Rows are points. Each copy is the shape, with its points in the same order, turned, moved and blurred by noise. Is it also mirrored, or only turned?
In the rows, zero is written as 128.

Shape (8 x 2):
[[121 144]
 [160 101]
 [ 93  96]
 [120 157]
 [ 74 177]
 [144 128]
 [166 125]
 [ 87 122]]
Copy 1, 8 rows:
[[147 119]
 [112 164]
 [ 97 100]
 [163 115]
 [176  65]
 [137 143]
 [136 168]
 [122  89]]
Copy 1 is: mirrored
Copy 2 (8 x 2):
[[114 126]
 [175 127]
 [133  74]
 [105 134]
 [ 60 113]
 [144 137]
 [159 152]
 [112  87]]
Copy 2 is: only turned
Copy 3:
[[134 145]
 [147  87]
 [ 86 116]
 [143 156]
 [111 197]
 [145 118]
 [164 105]
 [ 95 141]]
Copy 3 is: only turned

Shape:
[[144 151 123]
 [175  95 101]
 [106 130 143]
 [158  95 103]
 [118 203 139]
 [105 127 103]]
Copy 1:
[[140 119 106]
 [126 188 113]
 [135 105 144]
 [118 177 131]
 [147  67  92]
 [ 99 112 127]]
Copy 1 is: mirrored
Copy 2 (6 x 3):
[[144 128 122]
 [167  67  97]
 [110 120 147]
 [161  77 109]
 [137 191 144]
 [139 105 161]]
Copy 2 is: mirrored
Copy 3, 6 rows:
[[166 130 110]
 [141  87 161]
 [133 166 117]
 [129  93 146]
 [195 159  75]
 [117 133  97]]
Copy 3 is: only turned

Shape (10 x 4):
[[144 132  89  87]
 [104 172 204  83]
 [114 121 170 132]
 [124 156 101 148]
 [122 130 109  94]
 [137 124 166 154]
 [138 101  72 133]
 [107 123 131  75]
 [ 80 137 132 116]
 [185 118 134 134]]
Copy 1:
[[131 136 181  96]
 [102 116 172 212]
 [130 114 118 163]
 [ 90 146 123 109]
 [120 123 167 112]
 [135 141 100 154]
 [137 132 128  66]
 [131  98 179 134]
 [ 97  92 135 137]
 [161 177 124 126]]
Copy 1 is: only turned
Copy 2 (10 x 4):
[[121 175 117 150]
 [203  94 168 179]
 [160 100 156 113]
 [ 93 112 125 140]
 [138 151 117 142]
 [135  98 173 106]
 [ 93 160 107 100]
 [173 148 116 143]
 [154 102 103 136]
 [110 152 184 111]]
Copy 2 is: mirrored
Copy 3:
[[113  96 116 104]
 [169 204 157  70]
 [158 171 151 137]
 [ 89 153  93 143]
 [114 118 135 109]
 [169 166 106 152]
 [110  91 110 159]
 [134 132 160  94]
 [105 163 162 133]
 [171 124  78 140]]
Copy 3 is: only turned

Shape (8 x 4):
[[140 144 155  52]
 [160 109 146 185]
 [115 159  80 104]
 [ 99 164  86 146]
 [109 127 142  96]
 [126  97 130 157]
 [ 72 121 134 122]
 [138 118 116 119]]
Copy 1:
[[ 55 137 122 117]
 [175  77 164 108]
 [135 176  96 129]
 [165 162 106 157]
 [ 98 117 102 132]
 [160  89 112 117]
 [124 109  83 159]
 [134 122 110 108]]
Copy 1 is: only turned
Copy 2 (8 x 4):
[[ 92 140 123  47]
 [179 147 114 158]
 [ 73 108 161 126]
 [ 77 120 145 163]
 [102 118 100  90]
 [146 107 107 137]
 [ 90  90  87 131]
 [131 119 135 110]]
Copy 2 is: mirrored
Copy 3 (8 x 4):
[[128 174 173 146]
 [151  80  83 167]
 [178 159 132  89]
 [165 141  87  81]
 [123 136 143 116]
 [137  78 111 120]
 [107 124 118  79]
 [158 120 133 123]]
Copy 3 is: only turned
